Every row gives one point. Before rounding, the points of a table are all equally far from one centre. They may lie mostly on one side of it. Write the centre, to within rounding.
(in the rows, 128 means zero)

Points:
[[132 145  75]
 [119 149  77]
 [133 168  88]
 [153 149 109]
 [146 127  96]
 [136 132  80]
 [111 165  95]
 [134 142  76]]
Centre: [128 145 102]

Points (15 x 8):
[[105 130 100  82 145 152 122 125]
 [116 134  83 118 105 114 155 100]
 [ 97 149  75 111 106 117 117  93]
 [119 162  75 107 137 114 116  94]
 [118 122  68 124 103 133 148 116]
 [106 161  76 136  96 122 155 151]
 [131 157  75 102 111 139  87  95]
 [139 170  86 121 139  95 121 132]
 [123 136  72  93 120 139 142 102]
 [136 179  68 121 117 128 149 102]
 [113 153  90 106  78 175 141  98]
 [109 170  64 113  99 145 152 111]
 [110 210  88 105 128 150 119 116]
 [115 144 131  76  86 131 133 113]
 [115 198  90  96  87 122 123 121]]
Centre: [123 158 114 128 113 144 122 125]

Points:
[[131 180 116 120 175 136 153 142 160 105 182 126]
 [123 171 100 117 119 131 162 158 159 117 156 112]
 [124 181  93 105 139 146 157 161 141 127 187 110]
 [135 171 111 148 125 162 178 153 132 133 200 133]
 [121 159  98 141 119 108 175 161 120 150 178 120]
 [137 156  82 135 122 131 161 139 147 163 179 128]
 [108 175 102 145 141 132 179 163 143 133 181 125]
 [105 171 135 145 119 141 176 157 136 144 182 100]
 [111 138 104 135 119 145 170 186 132 119 207 140]
 [113 180  96 135 117 138 167 163 124 112 179 110]
 [132 175 120 168 119 165 154 146 138 138 177 122]
 [124 143  78 136 117 153 185 151 133 123 176 141]
 [150 134 103 155 141 132 147 174 124  95 186 134]
 [126 172  92 128 149 145 184 145 124 105 187 120]
 [104 165 101 109 109 143 182 168 117 132 168 121]
 [126 155  79 128 136 149 159 174 137 133 177 118]
 [146 168 126 140 135 147 164 172 142 109 163 118]]
Centre: [113 136 129 121 134 136 137 129 123 124 179 138]

Points:
[[119 131 171 116 147 136  56 168 148  91  91 142  82 154 165 145  85 109
  112 124 109 163 166 144]
 [ 73 112 150 148 126 155  76 136 162  97 103 137 101 145 166 140  71 108
  102 126  88 158 157 142]
 [ 92 125 152 122 119 146  50 140 133 100 103 131 111 134 157 124  68 115
  122 130 116 150 209 138]
 [ 97  81 133 138 159 148  73 147 144 105  94 160 106 148 160 116  92  99
  110 119 109 147 168 144]
 [ 91 131 148 135 123 102  72 131 131  97  73 160  85 154 161 123 110 141
  113 121 110 168 121 153]
 [ 58 134 142 128 143 139  75 139 131 107  92 149 103 119 136 147  97 101
  141 137 119 148 162 152]
 [103 110 146 113 114 137  51 166 122  97  87 155  70 136 154 138 101  85
  110 107  96 158 151 125]
 [ 69 106 155 108 144 148  77 144 121 106 106 158  86 143 167 152  84 110
  104 116 115 140 149 148]
 [ 97 104 152 117 155 158  75 121 125 106 109 154  92 145 189 148  99  96
  117 111 108 154 165 137]
 [100 104 139 123 126 144  52 134 130 104  95 160  82 144 172 107  94  88
  109 117  84 151 150 152]
 [120 105 144  98 125 148  54 143 115 100 106 152 106 126 169 148  79  97
  122 131  84 161 136 163]
 [ 94 126 149 133 120 155  77 131 147  78  85 138  83 121 158 147  85  68
  100 140 110 158 132 114]
 [ 85  95 154 131 127 158  73 156 111 106 103 161 114 140 149 140  75 126
  123 133  82 134 177 131]
 [123 113 139 143 133 171  82 144 126 104  72 135  91 120 163 135 123 104
   95  93  88 137 159 149]
 [108 117 135 118 116 121  72 124 142  98 109 111  93 128 169 151  93  59
  121  94 101 167 160 140]
 [ 90 111 172 104 122 148  72 185 135  85  86 143 110 143 168 131 100 130
  126 117 117 146 174 129]
 [ 90 127 144 144 141 148 103 138 113 105  83 164 104 141 175 127  84 101
  125 131 108 136 195 132]
 [100 116 148 135 158 137  50 144 113  98  98 146  89 112 162 140  78  81
  112 100 115 134 165 121]
 [ 92 128 146 155 121 144  59 146 151 119  93 154 110 139 158 142  82 102
   93 104 101 147 178 155]
 [ 50 122 144 140 152 129 103 139 144  89 105 163 107 141 126 120  68 112
  125 119 117 145 150 140]
 [ 93  90 139 114 139 130 108 145 160 115  98 150 101 151 166 136  89  85
  122 134  91 164 152 117]
 [131 125 129 139 124 165  65 139 130 140  90 140 103 159 160 143 109 121
  129 104  70 130 168 120]
 [114 100 141 111 132 139  62 151 121  91 107 178 103 161 165 135  74 107
   89 115  93 123 144 150]
 [ 82 102 145 116 121 157  77 154 135  88  83 146  94 151 161 132 102  94
   94 145 125 146 157 145]
 [ 94 108 142 120 137 144  75 152 132 100  92 169 102 146 176 125  47 111
  117 119 115 142 151 155]
 [ 96  99 145 164 142 166  78 136 117 115  89 164  87 135 158 131  80 113
  115 133  89 147 160 134]
 [109 135 143  93 123 139  42 154 127  76 109 130 108 145 154 146  84 126
  103 124  80 153 157 155]]
Centre: [131 132 142 133 114 133  97 140 133 100 134 138 104 127 141 119 101 121
 123 120 122 138 141 125]

Points (28 x 24):
[[ 84 147 139 114 136 156 142 133 143 107 138  98 125 181 164  79  70 143
  150 137 114 163 106 104]
 [104 122 148 104  92 146 120 129 124 122  98 140  84 163 152  64  76 114
  115  98 119 128  89  99]
 [ 86 136 161 144 123 141 149 102 140 133 117 106 149 178 138  57 114 101
  150 106  95 146 130 125]
 [ 64 130 163 142 120 119  96 141 151 143 117 180 167 169 144  72 100 121
  161 108 136 142 139 126]
 [117  74 178 112 119 135 118  88 106 126 122 114 149 171 122  72 104 143
  134 132 108 125 114 104]
 [ 42 129 158 123 107 133  91 117 139  80 135 134 137 180 123  90 102 109
  137 109  97 159 112  99]
 [ 79 119 173 101 138 169 122 137  94 102 136 144 156 158 171  80 139 108
  141  75 133 137 126 131]
 [139 121 174 111 105 145  67 120 134 100 122 135 133 179 129  73 101 108
  115 103 117 149 141  99]
 [ 69 127 156 108 150 130 108 141 138 102 138 163 144 165 144  57 135 151
  162  93  83 154 115 132]
 [ 94  72 143 162 116 122 123 130 106  66 135 139  97 155 123  81 124 144
  152  70  96 152 151 131]
 [ 85 114 139 126 123 125  73 106 163  68 110 104 121 151 117  53  89 160
  130 113  95 122 138 102]
 [ 94  87 156 108 111 148 113 118 126 154  93 132 108 167 128  56 111 108
  147  93  95 144 107 136]
 [ 90 154 155 145 101 143 110 122 111 128 121 124 110 178 115  70 147 123
  161  90  73 150 125 109]
 [ 65 119 169 116 111 111  96 129 149 116 120 132 139 143 124  88 107 138
  173  98  72 143 126  75]
 [ 55 125 168 152  99 129  95 134 134  98 140 177 124 163 127 100 112 112
  144  88  93 146 131 150]
 [ 66 119 183  86 135 148 106 155  82 147 125 131 128 148 154 113 106 144
  147 125 112 162 106 106]
 [ 97 139 188 145 105 137  84 109 123  92 147 136 111 142 140  56  99 142
  116 110  99 156 105 127]
 [ 51 119 141 144 121 167 160 140 122  97  75 139 101 155 158  71 132 120
  128 111 126 154 127 104]
 [ 70 123 189 131 145 149  93 129 110 109 135 163 107 160 162  94  60 150
  134  90 124 113 102  73]
 [ 95 134 183 137 131 144  70 121  88 123 109 150 142 198 160  65 115 158
  144  74 121 114 105 117]
 [ 69 160 166 135 106 138 113 115 132 129  96 135 156 129 161  92 110 127
  129 109  65 121 125  98]
 [119 137 157 119 135 141 108 118 125 116 144 129 133 193 106  49 116 140
  124  66  85 140 127 127]
 [ 80 160 154 146 122 145 101 129 161  82  98 136 140 167 161  72 138 126
  110 129  97 124 113 105]
 [ 96 127 136 153 102 128  91 149 151  88 102 107 117 142 133  93 110 140
  129 124 125  61 141  84]
 [ 69 122 132 106 106 127 131  96 122  82 141 171 151 151 145  82 109 110
  134 112 131 136  94 147]
 [ 50 143 168 119 133 134  84 100 115 100 130  94 142 196 130  87  82 158
  158  70 107 138 133 125]
 [ 89 116 159 160 118 151  83 116 147 133 109 101 130 155 168  93 109 134
  189  96  76 141 136 138]
 [ 81 123 163 136 137 144 119 159 139  83 121 136 112 197 139  82  91 102
  180 138 126 114 165 117]]
Centre: [100 128 138 136 143 137 109 128 115 106 103 132 125 147 128 107  99 142
 144 102 128 133 128 122]

Points, 28 rows:
[[ 78 142 116 169  68  84 158 143 118 107  99 114 143 157 168 154 123 112
  130 180 129 140 131 140]
 [ 81 140 127 194  70 111 138 127 113  85  74 131 134 155 127 130 124 107
  119 164 124 149 122 118]
 [ 79 130 133 186  72 128 130 144 111  96 104 143 134 168 151 140 150 130
  125 181 126 171 138 138]
 [ 79 148  94 180  71 129 144 126  95 111 108 112 145 149 155 146 143 118
  130 177 115 179 142 128]
 [ 80 137 125 170  70 125 127 145 120  92  83 120 154 154 161 144 127 105
  117 180 129 179 122 136]
 [ 73 163 130 193  74 125 148 145 114 107 109 104 153 168 127 152 126  85
  131 148 108 159 141 140]
 [117 149  97 191  68 114 163 139 111  98  90 117 167 150 131 137 130 108
  150 176 136 163 143 126]
 [ 89 145 153 169  73 113 125 131 118  74  95 119 151 180 124 158 139 101
  116 183 159 155 131 145]
 [ 83 145 100 201  87 138 150 149 112 113  98 138 160 148 140 159 137  97
  122 179 139 160 142 137]
 [ 74 163 122 175  68 124 136 153 115  82 103 128 154 155 153 150 133  94
  117 182 138 147 146 117]
 [ 74 148 146 194  82 132 155 143  99  96 121 129 147 150 153 150 157  81
  126 157 136 151 146 127]
 [ 76 163 131 188  62 113 130 149 110  88 107 125 141 156 137 137 143  93
  127 154 142 146 149 111]
 [ 98 135 124 173  77 115 152 142 129  96  87 131 148 169 154 135 152  99
  137 176 113 180 149 119]
 [ 85 164 135 178  73 106 127 145 127 123  94 145 169 163 121 131 144 110
  147 191 123 169 135 131]
 [ 88 139 133 200  65 110 129 136 115  93  97 119 126 142 160 157 118 105
  116 177 139 153 126 146]
 [ 86 149 133 176  71  96 135 169 102  71 106 123 144 162 139 149 128  92
  140 150 135 152 119 134]
 [100 137 138 195  82 114 155 141 128 136 100 129 166 170 149 134 123  99
  116 175 133 162 126 119]
 [ 61 144 134 182  77 100 154 160 121 100  90 106 168 145 124 158 147 107
  122 160 135 147 117 125]
 [ 70 134 122 188  53 101 139 137 117 100 126 109 148 146 160 153 152 113
  111 153 146 136 124 131]
 [ 99 135 135 181  61 123 168 148 106  87 109 124 140 153 146 132 131 107
  140 176 152 160 143 150]
 [ 93 140 126 193  77 137 170 140 116  91 111 121 128 160 142 146  98 113
  123 175 150 122 134 130]
 [ 78 124 136 167  71 124 151 128 130 104  83 127 142 158 130 146 136  97
  104 162 110 162 166 127]
 [ 76 159 129 181  67  90 123 144 121 108  93 119 145 156 137 170 144  96
  158 175 126 162 135 133]
 [ 96 134 137 187  82 108 151 121 131 105 113 104 175 161 178 127 130  81
  128 161 134 158 137 122]
 [ 94 162 142 170  71 124 142 154 118 113  86 123 149 152 150 134 147 111
  107 172 122 174 115 148]
 [ 79 141 101 161  60 128 133 150 112  89  87 114 130 161 135 143 133 117
  116 187 132 162 146 122]
 [ 63 139 122 156  77 109 154 141 108  92  87 113 152 161 146 156 131 115
  122 173 155 154 128 141]
 [ 65 159 128 179  75 123 118 148 147  86  84 115 150 152 140 135 126 102
  128 154 138 142 149 135]]
Centre: [114 130 126 151 108 124 123 129 123 108 127 111 146 136 122 143 140 108
 137 169 122 130 126 132]

Points (29 x 24):
[[178 162 161 122 166 157 168 142 125 155 102 110 125 121 132 111 121 163
  157 174 159 126 129 102]
 [180 156 186 168 146 160 155 156 140 162 118 110  94 126 116 112 121 130
  128 156 146 126 117  91]
 [200 141 121 150 158 152 163 159 132 170  92 111  82 160 126 109 123 170
  158 136 147 131 124 122]
 [189 125 158 146 159 135 155 171 143 168  88 100  54 137 142 121 134 168
  173 139 140 134 134 109]
 [162 145 112 156 161 131 175 180 143 161 104 130 103 156 111 136 111 164
  124 129 137 149 135  95]
 [180 166 160 180 152 139 166 146 140 165  80 106 107 133 101 135 125 148
  127 143 140 118 120  97]
 [165 147 126 176 155 160 172 155 148 133  75 101  77 111 113 110 138 117
  161 166 149 123 119 151]
 [191 137 139 160 179 144 187 183 124 162  92 112  89 149 100 107 101 145
  139 143 159 127 139  96]
 [164 147 134 175 158 131 199 155 108 143 136 120  91 124 101 106 102 126
  168 167 150 137 111 100]
 [186 137 122 162 152 155 172 178 121 182 118 107 113 135 123 127 131 139
  119 136 144 120 125  95]
 [187 129 133 157 181 145 156 147 113 179  99 124  66 135 115 157 106 154
  125 177 143 119 114 108]
 [182 159 138 120 162 141 175 166 134 182 111 125  87 136 123 131 140 134
  148 153 117 121 109 143]
 [206 152 150 132 157 142 170 160 113 163  89 114  98 116 106 106 109  98
  140 150 140 119 117  87]
 [186 138 138 131 115 147 166 171 143 144  78  91  92  95  87 127 119 135
  146 154 135 115 128  89]
 [186 155 142 154 175 157 201 171 109 145  93 104 106 125 111 131 130 146
  129 148 137 155 102 105]
 [170 153 135 177 192  96 166 163 112 158  80 105  90 140 113 141 115 127
  162 144 127 121 114 116]
 [176 125 137 179 151 155 203 171 120 180  94 106  81 126 102 107 127 150
  134 150 133 144 122 105]
 [208 129 126 130 165 114 184 150 151 151  87  97  75 135  99 122 124 176
  127 156 136 122 101 127]
 [215 133 135 156 146 164 184 146 140 131  98 102  82 120 110 116 108 138
  124 152 135  96  94 107]
 [179 164 157 136 155 154 171 171 131 164  70 123  97 118 127 127 151 147
  126 165 134 126 119  96]
 [200 136 136 131 148 137 183 155 133 153 110 123 126 122  92 132 122 115
  136 145 134 136  90 134]
 [193 154 141 154 150 137 154 159 155 163  78  98  92 139 128  91 137 150
  137 157 144 159 120 105]
 [189 137 157 163 160 148 179 174 133 159  70 107 105 104 134 142 137 137
  130 125 138 144 113 156]
 [217 159 157 149 147 149 170 161 110 147  87 124 106 124 114 108 127 159
  168 159 145 135 121 116]
 [181 145 134 165 163 170 173 161 142 150  88 122  87 120 121 132 150 116
  141 152 159 132 136  91]
 [209 155 138 149 172 161 166 145 129 157  98 111 110 130 125 120 143 167
  146 138 134 135 112 115]
 [185 136 147 148 168 161 197 167 116 153 115 117 127 138  95 126 137 138
  132 153 156 123 121 105]
 [181 159 139 156 151 116 162 178 102 159  81 103  79 156 157 110 126 155
  148 137  99 124 102 118]
 [155 121 146 144 169 152 197 163 125 158  79 101  89 130 122 124 120 196
  152 130 142 131 113 118]]
Centre: [163 119 144 141 147 122 163 142 112 123 103 109  88 125 130 120 116 137
 126 151 127 130 146 127]
